Every row gives one point. Each copy is the shape, with its points in the same order, stretched, turned, moved and blurred by noise. Is it also mirrored, or only turned?

Shape (5 x 2):
[[-0.46  0.35]
 [ 0.19 -0.26]
 [ 0.15  0.25]
 [ 0.36 -0.03]
 [-0.19 -0.06]]
Copy 1 (5 x 2):
[[-0.62 -0.14]
 [ 0.29 -0.23]
 [-0.13  0.16]
 [ 0.20  0.12]
 [-0.07 -0.31]]
Copy 1 is: only turned
Copy 2 (5 x 2):
[[-0.58  0.32]
 [ 0.18 -0.35]
 [ 0.04  0.19]
 [ 0.26 -0.04]
 [-0.13 -0.18]]
Copy 2 is: only turned
Copy 3 (5 x 2):
[[ 0.56 -0.26]
 [-0.31 -0.04]
 [ 0.16  0.17]
 [-0.22  0.17]
 [ 0.09 -0.26]]
Copy 3 is: mirrored
Copy 4 (5 x 2):
[[-0.58  0.00]
 [ 0.35  0.00]
 [-0.11  0.39]
 [ 0.29  0.36]
 [-0.09 -0.10]]
Copy 4 is: only turned

Shape (8 x 2):
[[-0.17  0.11]
 [ 0.02 -0.35]
 [-0.48  0.12]
 [ 0.40 -0.11]
 [-0.41  0.44]
 [-0.01 -0.12]
 [ 0.14 -0.16]
 [ 0.17 -0.30]]
Copy 1 (8 x 2):
[[-0.14  0.16]
 [-0.28 -0.29]
 [-0.37  0.42]
 [ 0.22 -0.42]
 [-0.08  0.57]
 [-0.18 -0.10]
 [-0.06 -0.28]
 [-0.14 -0.38]]
Copy 1 is: only turned
Copy 2 (8 x 2):
[[-0.01  0.34]
 [ 0.21 -0.07]
 [ 0.12  0.56]
 [-0.13 -0.31]
 [-0.17  0.66]
 [ 0.01  0.07]
 [ 0.02 -0.07]
 [ 0.11 -0.12]]
Copy 2 is: mirrored

Shape (7 x 3):
[[-0.04 -0.08 -0.25]
 [ 0.29  0.23 -0.30]
 [-0.53 -0.30 -0.20]
 [-0.26  0.06  0.00]
 [-0.15  0.12  0.26]
 [ 0.53 -0.19  0.20]
 [-0.33  0.14 -0.18]]
Copy 1 (7 x 3):
[[ 0.14 -0.07 -0.08]
 [ 0.52  0.19  0.09]
 [-0.19 -0.48 -0.21]
 [ 0.04 -0.26  0.14]
 [-0.04 -0.17  0.34]
 [-0.12  0.40  0.19]
 [ 0.22 -0.34  0.06]]
Copy 1 is: mirrored
Copy 2 (7 x 3):
[[-0.12 -0.16 -0.28]
 [ 0.31 -0.37 -0.42]
 [-0.62  0.14 -0.24]
 [-0.11  0.20 -0.22]
 [ 0.10  0.33 -0.07]
 [ 0.49 -0.34  0.32]
 [-0.21  0.22 -0.51]]
Copy 2 is: only turned

Shape (10 x 4):
[[-0.31  0.17 -0.43 -0.01]
 [ 0.15 -0.11  0.16  0.17]
 [-0.05  0.02  0.04  0.34]
 [-0.22 -0.10 -0.11 -0.15]
 [ 0.22 -0.21  0.28  0.20]
 [ 0.20  0.35 -0.10  0.14]
 [ 0.36 -0.46  0.17  0.13]
 [ 0.42 -0.37 -0.21  0.29]
 [-0.49 -0.03 -0.37 -0.61]
 [ 0.14 -0.25  0.11 -0.09]]
Copy 1 (10 x 4):
[[ 0.18 -0.08 -0.58  0.18]
 [-0.10 -0.14  0.12 -0.18]
 [-0.22 -0.10 -0.07 -0.11]
 [ 0.30 -0.13 -0.21  0.16]
 [-0.14 -0.17  0.23 -0.27]
 [ 0.00  0.12 -0.42 -0.30]
 [-0.01 -0.47  0.33 -0.34]
 [-0.13 -0.69 -0.05 -0.36]
 [ 0.91 -0.01 -0.40  0.50]
 [ 0.13 -0.25  0.22 -0.16]]
Copy 1 is: mirrored
Copy 2 (10 x 4):
[[ 0.47  0.25  0.09 -0.41]
 [ 0.14 -0.05 -0.03  0.34]
 [ 0.37  0.18  0.05  0.34]
 [ 0.18 -0.02  0.17 -0.14]
 [ 0.05 -0.17 -0.02  0.45]
 [ 0.18  0.26 -0.25  0.09]
 [ 0.07 -0.51 -0.08  0.41]
 [ 0.43 -0.43 -0.20  0.22]
 [ 0.05 -0.06  0.33 -0.75]
 [-0.03 -0.35  0.10  0.15]]
Copy 2 is: mirrored
Copy 3 (10 x 4):
[[-0.16  0.09 -0.45  0.02]
 [ 0.12  0.05  0.25  0.39]
 [ 0.00  0.14 -0.09  0.45]
 [-0.15 -0.14 -0.18  0.07]
 [ 0.10  0.01  0.32  0.51]
 [ 0.01  0.42  0.13  0.19]
 [ 0.32 -0.12  0.35  0.40]
 [ 0.55  0.07  0.13  0.25]
 [-0.37 -0.27 -0.37 -0.39]
 [ 0.07 -0.13  0.24  0.24]]
Copy 3 is: only turned
Copy 4 (10 x 4):
[[-0.34  0.31 -0.05 -0.20]
 [ 0.09 -0.17 -0.03  0.23]
 [-0.23  0.07 -0.03  0.32]
 [-0.02  0.04 -0.28 -0.16]
 [ 0.18 -0.29 -0.03  0.36]
 [-0.28  0.22  0.36  0.08]
 [ 0.20 -0.53 -0.06  0.22]
 [-0.26 -0.53  0.04  0.12]
 [ 0.06  0.32 -0.28 -0.72]
 [ 0.17 -0.28 -0.06  0.01]]
Copy 4 is: mirrored

Shape (8 x 4):
[[ 0.17 -0.02 -0.21  0.03]
 [-0.24 -0.03  0.10 -0.33]
 [-0.51  0.04  0.06 -0.06]
 [ 0.04  0.33  0.01  0.06]
 [ 0.36  0.50 -0.35  0.12]
 [-0.34  0.04  0.12 -0.45]
 [-0.57 -0.10  0.13 -0.42]
 [ 0.01 -0.12  0.38 -0.30]]
Copy 1 (8 x 4):
[[ 0.13  0.10 -0.05 -0.04]
 [-0.33 -0.22  0.17  0.21]
 [-0.60 -0.15 -0.18  0.34]
 [-0.19  0.09 -0.21 -0.26]
 [ 0.08  0.54 -0.24 -0.43]
 [-0.53 -0.14  0.24  0.23]
 [-0.62 -0.33  0.18  0.44]
 [-0.17 -0.39  0.41  0.02]]
Copy 1 is: mirrored
Copy 2 (8 x 4):
[[-0.03 -0.08 -0.22  0.08]
 [ 0.05 -0.07  0.28 -0.24]
 [-0.21  0.01  0.49 -0.04]
 [-0.09  0.25 -0.05  0.01]
 [-0.23  0.31 -0.52 -0.01]
 [ 0.02 -0.02  0.39 -0.36]
 [-0.02 -0.11  0.56 -0.26]
 [ 0.44 -0.08  0.19 -0.10]]
Copy 2 is: only turned
Copy 3 (8 x 4):
[[ 0.18  0.00 -0.23 -0.15]
 [-0.29  0.00  0.08  0.22]
 [-0.30  0.07  0.38 -0.05]
 [ 0.10  0.40 -0.08 -0.08]
 [ 0.26  0.53 -0.50 -0.34]
 [-0.46  0.05  0.06  0.28]
 [-0.54 -0.11  0.30  0.21]
 [-0.05 -0.03  0.06  0.54]]
Copy 3 is: mirrored

Shape (10 x 6):
[[-0.14 -0.12  0.55  0.47  0.13 -0.37]
 [-0.13  0.00  0.03  0.38  0.36 -0.02]
 [ 0.13  0.14  0.07  0.07  0.17 -0.09]
 [-0.22 -0.25 -0.21 -0.41  0.04  0.30]
 [ 0.09 -0.21 -0.24 -0.33  0.16 -0.19]
 [ 0.06 -0.25  0.47  0.11 -0.15  0.09]
 [ 0.06 -0.48  0.16 -0.05 -0.42 -0.24]
 [-0.23  0.12 -0.22  0.11  0.10 -0.46]
 [ 0.27  0.67  0.25 -0.32  0.31 -0.01]
 [-0.08 -0.19  0.34 -0.04  0.04 -0.11]]
Copy 1 (10 x 6):
[[-0.60 -0.42 -0.06  0.44  0.38 -0.04]
 [-0.05 -0.31 -0.29  0.36  0.26  0.20]
 [ 0.09 -0.03 -0.08  0.16  0.16 -0.11]
 [ 0.40 -0.55  0.21 -0.22 -0.21  0.07]
 [ 0.35 -0.34  0.02 -0.04  0.08 -0.34]
 [-0.46 -0.33  0.31  0.21 -0.19 -0.02]
 [-0.34 -0.50  0.21 -0.06 -0.32 -0.48]
 [ 0.10 -0.26 -0.49 -0.06  0.38 -0.17]
 [ 0.42  0.45  0.17 -0.02  0.45 -0.16]
 [-0.17 -0.41  0.22  0.07  0.19 -0.09]]
Copy 1 is: only turned
Copy 2 (10 x 6):
[[-0.01 -0.26  0.77  0.37 -0.09 -0.43]
 [-0.02 -0.02  0.30  0.30  0.35 -0.11]
 [ 0.10 -0.10  0.03  0.05  0.03 -0.25]
 [-0.09  0.11 -0.20 -0.41  0.00  0.58]
 [-0.15 -0.31 -0.27 -0.24  0.05  0.09]
 [ 0.28 -0.23  0.41  0.05 -0.38  0.05]
 [-0.03 -0.42  0.20  0.13 -0.55  0.15]
 [-0.43  0.05  0.01  0.27  0.15 -0.23]
 [ 0.29  0.09 -0.27 -0.47 -0.07 -0.60]
 [ 0.03 -0.21  0.34 -0.10 -0.21 -0.04]]
Copy 2 is: only turned

Shape (12 x 6):
[[ 0.21  0.21  0.14  0.16 -0.09 -0.34]
 [ 0.43 -0.22 -0.02 -0.08 -0.44 -0.06]
 [ 0.35  0.22  0.23  0.36  0.27 -0.28]
 [-0.07 -0.48 -0.33  0.15 -0.35 -0.08]
 [ 0.44  0.22 -0.10 -0.09  0.26  0.09]
 [-0.02 -0.58 -0.60 -0.16  0.37  0.20]
 [ 0.20  0.01  0.16 -0.29 -0.46  0.25]
 [-0.10  0.15 -0.50 -0.37  0.08  0.07]
 [-0.23 -0.57 -0.02 -0.45 -0.37 -0.22]
 [-0.28  0.04 -0.10 -0.02  0.32  0.04]
 [-0.09 -0.16 -0.02  0.40  0.25  0.15]
 [ 0.22 -0.27  0.04 -0.14 -0.37 -0.07]]
Copy 1 (12 x 6):
[[ 0.18 -0.06  0.34  0.21  0.34 -0.09]
 [ 0.08  0.14  0.46  0.20  0.15  0.42]
 [ 0.02 -0.10  0.14  0.12  0.59  0.01]
 [-0.29  0.09  0.18  0.33 -0.16  0.46]
 [ 0.16  0.04  0.05  0.15  0.52  0.43]
 [-0.41 -0.05 -0.24  0.23 -0.11  1.12]
 [ 0.38  0.10  0.35  0.09 -0.13  0.29]
 [ 0.26 -0.07 -0.17  0.40  0.07  0.55]
 [-0.04 -0.32  0.27  0.26 -0.46  0.37]
 [-0.03 -0.23 -0.34  0.08 -0.03  0.31]
 [-0.32  0.04 -0.17  0.00  0.03  0.38]
 [ 0.07  0.02  0.41  0.21 -0.05  0.37]]
Copy 1 is: only turned
Copy 2 (12 x 6):
[[-0.13 -0.12 -0.05 -0.19  0.24 -0.46]
 [ 0.25 -0.37 -0.01 -0.27  0.11 -0.18]
 [-0.38  0.00 -0.10 -0.30  0.58 -0.37]
 [ 0.21 -0.23 -0.37  0.10  0.00 -0.06]
 [ 0.17  0.23  0.14 -0.41  0.31 -0.15]
 [ 0.48  0.11 -0.19  0.17  0.32  0.29]
 [ 0.23 -0.17  0.29 -0.32 -0.26 -0.07]
 [ 0.43  0.45  0.05  0.19  0.00 -0.24]
 [ 0.37 -0.54  0.13  0.33 -0.05 -0.13]
 [-0.07  0.33  0.04  0.19  0.14 -0.01]
 [-0.21  0.10 -0.25 -0.03  0.25  0.20]
 [ 0.24 -0.43 -0.02 -0.12  0.09 -0.26]]
Copy 2 is: mirrored
